Every row gives one point. The points of each table are mixes of a few directions, plus a little noise. How many directions does each table use, and how many do they share? Where both have some left over, give the other angles between the two spaces (their principal angles), to ten degrees, smallest first.

First, 5 rows:
34, 32
16, 16
-29, -27
15, 14
-36, -35
Second, 6 rows:
16, -5
-25, 7
60, -17
-27, 8
-48, 14
24, -7
Directions: first 1, second 1, shared 0; angles 60

First:
7, -2, -16, -7
6, -2, -14, -6
13, -3, -29, -13
-26, 6, 60, 26
-2, 0, 4, 2
2, -1, -4, -2
Second, 8 rows:
-6, 32, 12, 4
5, -26, -9, -3
10, -17, -7, 2
9, 6, 1, 6
-3, 32, 11, 5
-10, -33, -10, -12
-14, 42, 16, 2
9, -37, -14, -3
Directions: first 1, second 2, shared 0; angles 60

First (8 x 8):
33, -31, -15, -17, -15, 21, -30, 40
-19, 13, 6, 8, 13, -4, 9, -18
-18, -20, 27, -24, -12, -23, 10, 16
25, -16, -26, 11, 3, 13, 30, 2
-8, 30, 5, 13, 1, -8, -3, -21
-12, 12, -6, 12, 19, 10, 0, -17
11, 14, 5, -4, -17, -2, -35, 8
-14, -2, 5, 2, 8, -7, 20, -9
Second, 8 rows:
21, 49, 5, 8, -28, -7, -60, -5
2, 5, 0, 1, -3, -1, -6, -1
-8, -19, -2, -3, 12, 3, 24, 2
-13, -32, -3, -5, 18, 5, 39, 3
-6, -15, -1, -3, 8, 2, 18, 1
-13, -32, -3, -5, 18, 5, 38, 3
10, 23, 2, 4, -13, -3, -28, -2
9, 21, 2, 3, -12, -3, -25, -2
Directions: first 4, second 1, shared 1

First:
16, 14, 17, -6, 14, -7, -29, 23, 1, 12, 17
-5, 10, 17, -11, 2, 11, -19, 11, 4, 15, 19
-20, -13, -15, 4, -16, 11, 29, -24, 0, -10, -15
-4, -9, -13, 6, -6, -2, 18, -12, -2, -10, -14
3, 10, 15, -8, 6, 3, -20, 14, 2, 12, 16
20, 1, -4, 7, 11, -18, -4, 8, -5, -6, -5
-11, -29, -43, 22, -19, -8, 60, -41, -7, -34, -46
-5, 11, 19, -12, 3, 11, -22, 13, 5, 17, 21
8, 7, 9, -3, 8, -4, -15, 12, 0, 6, 9
17, -9, -19, 15, 5, -22, 16, -6, -7, -18, -21
-20, 7, 17, -15, -7, 24, -13, 3, 7, 18, 20
Second (10 x 11):
8, 22, -1, -14, -13, 5, 16, 11, -5, -11, 2
9, -17, -24, 0, 10, 42, -8, 12, -1, -17, 9
18, -21, -18, -6, -4, 49, -7, 22, -16, -19, 0
-7, 8, -16, 28, -19, 9, -5, 8, 5, -3, 15
1, -12, -5, -8, 19, 8, -4, -2, 4, -1, -3
-9, 31, 4, -17, 20, -28, 19, -12, 21, 2, 2
0, 2, 43, 1, -13, -51, 2, -32, -11, 21, -5
-4, -23, -4, 3, 0, 13, -14, 18, -7, 8, -20
-17, 2, -2, -5, 20, -16, 0, 3, 16, 13, -15
1, 8, 23, 17, -21, -31, 0, -28, -6, 8, 16
Directions: first 2, second 5, shared 0; angles 80, 90

First:
-15, -21, 3, -5, 4, 14, -7, -7, -15, 12, 16, 7, -12, 9
-2, -5, 2, -1, 0, -1, -2, -4, 1, 1, 9, 5, -5, 5
-15, -23, 8, -5, 5, 13, -9, 2, -20, 26, 12, -3, -11, 7
5, 14, -4, 2, 4, 12, 6, 25, -18, 11, -46, -31, 21, -21
34, 50, -17, 12, -13, -35, 18, -9, 51, -60, -15, 14, 19, -11
0, -6, 7, 0, -2, -9, -4, -2, 6, 8, 16, 4, -7, 8
-6, 0, -11, -2, 3, 17, 3, -6, -9, -14, -10, 5, 3, -5
17, 3, 26, 7, -10, -47, -7, 13, 28, 28, 27, -9, -7, 12
-18, -11, -14, -7, 8, 35, 1, -11, -25, -11, -9, 9, -1, -3
Second, 10 rows:
11, 10, 5, 50, -37, 13, -46, -10, -23, -34, -6, -45, -28, 39
-4, -3, -2, -17, 13, -5, 15, 4, 7, 12, 2, 15, 9, -14
8, 6, 3, 33, -24, 9, -30, -7, -15, -22, -4, -30, -18, 26
-5, -4, -2, -22, 16, -6, 20, 4, 10, 15, 3, 19, 12, -17
-1, -1, 0, -3, 2, -1, 3, 1, 1, 2, 1, 3, 2, -3
-2, -2, -1, -9, 6, -2, 8, 2, 4, 6, 1, 8, 5, -7
-6, -5, -3, -26, 19, -7, 24, 5, 12, 18, 3, 24, 15, -21
-8, -7, -4, -37, 27, -10, 34, 7, 17, 25, 5, 33, 21, -29
7, 6, 3, 31, -23, 8, -29, -6, -14, -21, -4, -28, -18, 25
0, 0, 0, 0, 0, 0, 0, 0, 0, 0, 0, 0, 0, 0
Directions: first 3, second 1, shared 0; angles 90

First (11 x 20):
-18, -7, 1, 26, -18, 10, 4, 2, -9, -8, -14, -17, -4, -12, -8, 11, -11, -10, -29, -12
-27, -16, 7, 38, -23, 18, 0, 4, -15, -12, -14, -18, -6, -25, -6, 11, -16, -24, -32, -21
3, -27, 19, -2, 17, 17, -12, 4, -8, 7, 23, 33, 10, -41, 21, 0, -4, -29, 34, -22
-35, -15, 9, 23, -29, -1, 8, 4, -17, 0, -18, 13, -23, -16, 12, 16, -4, -41, -22, -11
24, 5, -4, 0, 18, 15, -20, -5, 9, -14, 22, -31, 19, 7, -17, -26, -2, 32, 16, 2
-33, 0, -3, 28, -35, -4, 22, 5, -12, -3, -38, -12, -16, -4, -8, 29, -10, -18, -55, -8
32, 2, -2, -20, 32, 8, -8, -2, 13, 3, 21, 0, 27, -4, -4, -10, -1, 26, 27, -1
3, -10, 3, 16, 4, 20, -6, 1, -3, -8, 4, -18, 16, -22, -10, 1, -15, 3, -8, -17
7, 24, -10, -24, -2, -27, -3, -6, 10, 1, 4, 3, -20, 48, 3, -21, 23, 18, 16, 33
23, 14, -4, -25, 18, -9, -20, -7, 12, -2, 27, 0, -2, 31, 2, -34, 19, 24, 40, 22
22, 30, -16, -60, 16, -46, 33, 1, 19, 34, -16, 47, -3, 37, 15, 22, 22, 20, 13, 34
Second:
-18, 6, 31, 4, 1, -24, 10, 40, 22, -6, 7, 28, -16, 51, 14, 3, 14, 28, -2, 13
12, 5, -6, -15, 4, 21, -5, -9, -23, 2, -4, -16, -20, -29, -13, -15, 4, -27, 4, -4
15, -14, -46, 22, -42, 32, -12, -38, 4, -7, -11, -14, 8, -5, 10, 19, 11, 10, 5, -4
8, -6, 19, -34, 17, 1, 29, 19, 3, 2, 8, -3, 12, 7, -11, -2, -5, 5, -7, 5
5, 23, -1, 17, -7, -44, -39, -28, -35, 19, 16, 23, -21, 2, 4, -29, -7, -8, 24, 6
-31, -2, -2, 37, 1, 37, -14, 20, 32, -29, -22, -16, -10, -17, 15, 14, 12, -11, -16, -17
3, -8, 20, -6, 2, 32, 4, 14, 17, -28, 15, -16, 16, 4, 15, -11, -1, 10, -10, -5
9, -1, 31, -40, 20, -23, 31, 22, -2, 10, 18, 11, 14, 24, -10, -7, -9, 15, -3, 13
18, -17, -14, 10, -29, 1, 0, -28, 14, -9, 19, 0, 47, 23, 21, 9, -10, 38, 2, 3
-2, 7, -43, 22, 4, -9, -28, -47, -31, 26, -24, -10, -4, -59, -21, 5, -14, -43, 9, -15
-19, 7, 11, -16, 28, -23, 23, 33, 0, 20, -21, 13, -24, -1, -24, 14, 6, -15, -6, 5
Directions: first 4, second 6, shared 0; angles 30, 30, 50, 70

First:
9, 24, 36, -7, 22, -15, 35, -4, -47, -4, 0, 0, -13, -37, 20, -13, -29, -1, 15, 34, -27, -10, -10, -16
0, 2, -36, -8, -12, -13, -15, 0, -2, -16, 3, 6, 10, -10, -6, -4, 4, -13, -27, -20, 7, -8, 10, 12
6, 27, 42, -2, 26, -10, 40, -8, -46, -2, -2, 2, -15, -32, 23, -13, -25, 1, 19, 35, -28, -11, -9, -17
-12, 22, 45, 19, 28, 22, 35, -17, -12, 10, -8, 7, -14, 16, 24, -5, 7, 12, 25, 21, -11, -5, 2, -11
16, -34, -33, -20, -33, -13, -44, 29, 31, 3, 7, -14, 11, 4, -34, 7, -5, -5, -13, -22, 15, 17, -4, 11
-4, -18, -41, 0, -18, -3, -26, -1, 20, -7, 5, 0, 13, 2, -12, 12, 13, -5, -21, -23, 17, 1, 2, 10
-13, -21, -17, 18, -7, 17, -15, -9, 33, 8, 1, -1, 8, 23, -4, 22, 23, 8, -1, -13, 19, 7, -3, 1
-4, 24, 32, 2, 12, 20, 13, 4, 2, 8, -11, 7, -11, 35, 5, -22, 9, 4, 11, -1, -4, 0, 21, 6
3, -26, -28, -2, -18, -6, -25, 6, 21, 0, 6, -7, 10, -3, -15, 16, 3, -1, -9, -12, 13, 8, -8, 3
Second:
-25, -1, 1, -16, 7, 1, 9, -9, 10, 21, -28, -7, -3, -17, 4, 6, 3, 3, -9, 1, -12, 11, 6, -27
34, 13, 0, 28, 7, -20, -27, 20, 4, 3, 26, -3, 9, 25, -4, -25, 15, 3, -16, 42, 41, -29, 15, 14
-7, 4, -1, 4, 15, -7, 4, 1, 4, 13, 1, -2, -2, -3, 7, 4, -4, 3, -6, 10, 9, 7, 1, -8
-11, 16, -31, -2, 14, 3, 12, -5, 1, -8, -6, -12, -6, 18, -50, -17, -2, -2, 18, -34, -36, -17, -40, -23
5, -18, 5, -19, -33, 13, 5, -8, -7, -27, 3, 16, 1, -7, 1, 11, -9, -4, 16, -35, -22, 11, 9, 26
14, 5, 15, 28, -4, 22, -16, 7, -23, -3, -3, -13, 3, 10, 11, -6, 26, -10, -3, 36, 17, -22, -35, -3
-1, 7, -22, 9, 24, -13, 19, 4, -2, -13, 37, 12, -9, 11, -10, 9, -38, 2, 20, -33, -1, 18, -16, 17
-9, -25, 31, -32, -31, 1, -5, -10, 12, 15, -30, 10, 7, -36, 40, 18, 9, 4, -21, 14, 3, 23, 60, 4
Directions: first 4, second 5, shared 0; angles 40, 80, 90, 90

First (11 x 32):
17, -1, 6, -11, 5, 2, 12, -8, -7, -2, -11, -3, -1, 5, 7, -6, -11, 0, 1, -13, -2, 1, -1, 1, 5, -10, -7, -2, -2, 6, -3, -2
-19, 1, -7, 13, -5, -2, -15, 10, 7, 3, 12, 3, 1, -7, -7, 6, 12, -1, -1, 15, 3, -1, 2, -1, -6, 11, 8, 3, 2, -7, 3, 2
17, -1, 6, -11, 5, 2, 13, -9, -7, -2, -10, -3, -1, 6, 7, -6, -11, 1, 1, -13, -2, 1, -1, 1, 5, -10, -7, -3, -2, 6, -3, -2
12, -1, 5, -8, 3, 1, 9, -6, -5, -1, -8, -2, -1, 4, 5, -4, -8, 0, 1, -9, -2, 1, -1, 0, 4, -7, -5, -2, -2, 4, -2, -2
-51, 4, -18, 35, -14, -5, -39, 25, 20, 6, 32, 8, 3, -18, -19, 18, 33, -2, -4, 39, 7, -4, 5, -3, -16, 30, 21, 7, 6, -19, 9, 7
-16, 1, -6, 11, -4, -2, -12, 8, 6, 2, 10, 2, 1, -6, -6, 5, 10, 0, -1, 11, 2, -1, 1, -1, -5, 9, 6, 2, 2, -6, 3, 2
43, -3, 15, -29, 12, 5, 32, -21, -17, -5, -27, -6, -2, 15, 16, -14, -27, 2, 3, -32, -5, 3, -4, 3, 13, -25, -17, -6, -5, 15, -7, -5
56, -4, 20, -38, 16, 6, 43, -27, -22, -7, -35, -9, -3, 20, 21, -19, -36, 3, 4, -42, -7, 4, -5, 4, 17, -33, -23, -8, -7, 20, -9, -7
16, -1, 6, -11, 5, 2, 12, -8, -6, -2, -10, -3, -1, 6, 6, -6, -10, 1, 1, -12, -2, 1, -2, 1, 5, -9, -6, -2, -2, 6, -3, -2
-60, 4, -22, 41, -17, -6, -46, 30, 23, 7, 38, 9, 3, -21, -23, 21, 38, -3, -5, 45, 8, -4, 5, -4, -18, 35, 25, 9, 7, -22, 10, 7
-14, 1, -5, 9, -4, -1, -11, 7, 6, 1, 9, 2, 1, -5, -5, 5, 9, -1, -1, 10, 2, -1, 1, -1, -4, 8, 6, 2, 1, -5, 2, 2
Second (9 x 32):
-23, 3, -12, -23, 9, -15, -2, -15, 18, 23, 31, -43, -15, 9, 20, 7, -9, 10, -6, -33, 10, -18, -2, 5, 18, -15, -32, 8, 5, 5, 8, -7
-20, -10, -8, 4, 7, -6, -6, 7, 19, 5, 6, -9, -9, 0, 5, -2, 5, 0, -4, 8, 0, -5, 1, 7, 9, 19, 7, -9, -2, 0, 11, -4
-29, 3, -6, 28, -18, 4, -24, 15, 1, -9, 17, 19, 7, -14, -22, 11, 23, -2, 0, 33, -2, 3, 9, -8, -18, 13, 14, 9, 6, -18, 0, 10
-24, -20, -7, -46, 3, -20, 5, -12, 36, 16, 19, -43, -24, 23, 38, -1, -14, 4, -4, -29, 9, -14, -2, 10, 32, 9, -36, 5, 12, 8, 9, -3
26, -5, 14, 5, 2, 15, 19, -8, -22, -22, -25, 19, 4, 0, -8, -14, -8, 0, 3, 4, -17, 8, 8, -3, -3, -14, 5, -9, -7, 1, -5, 1
18, 8, 4, 7, -7, 1, -5, 13, -8, 0, -14, 21, 13, -4, -8, 4, 6, -9, 4, 12, 8, 10, -10, -4, -13, 11, 18, 2, 0, 0, -9, 4
27, 14, 2, 7, 17, 2, 9, -2, -14, 10, -14, -1, 6, -4, -2, -3, -7, 0, 0, -13, 3, 1, -10, 3, -3, -13, 9, -10, -13, 10, -1, -9
34, 4, 12, 8, 15, 14, 23, -12, -26, -13, -26, 10, 4, -2, -7, -15, -14, 3, 2, -8, -15, 5, 3, 1, -1, -24, 6, -15, -15, 7, -1, -6
-9, 4, 1, 11, -27, 3, -19, 14, -4, -10, 7, 26, 13, -8, -16, 12, 17, -7, 4, 26, 5, 9, 2, -11, -20, 13, 9, 17, 13, -14, -12, 15
Directions: first 1, second 5, shared 1
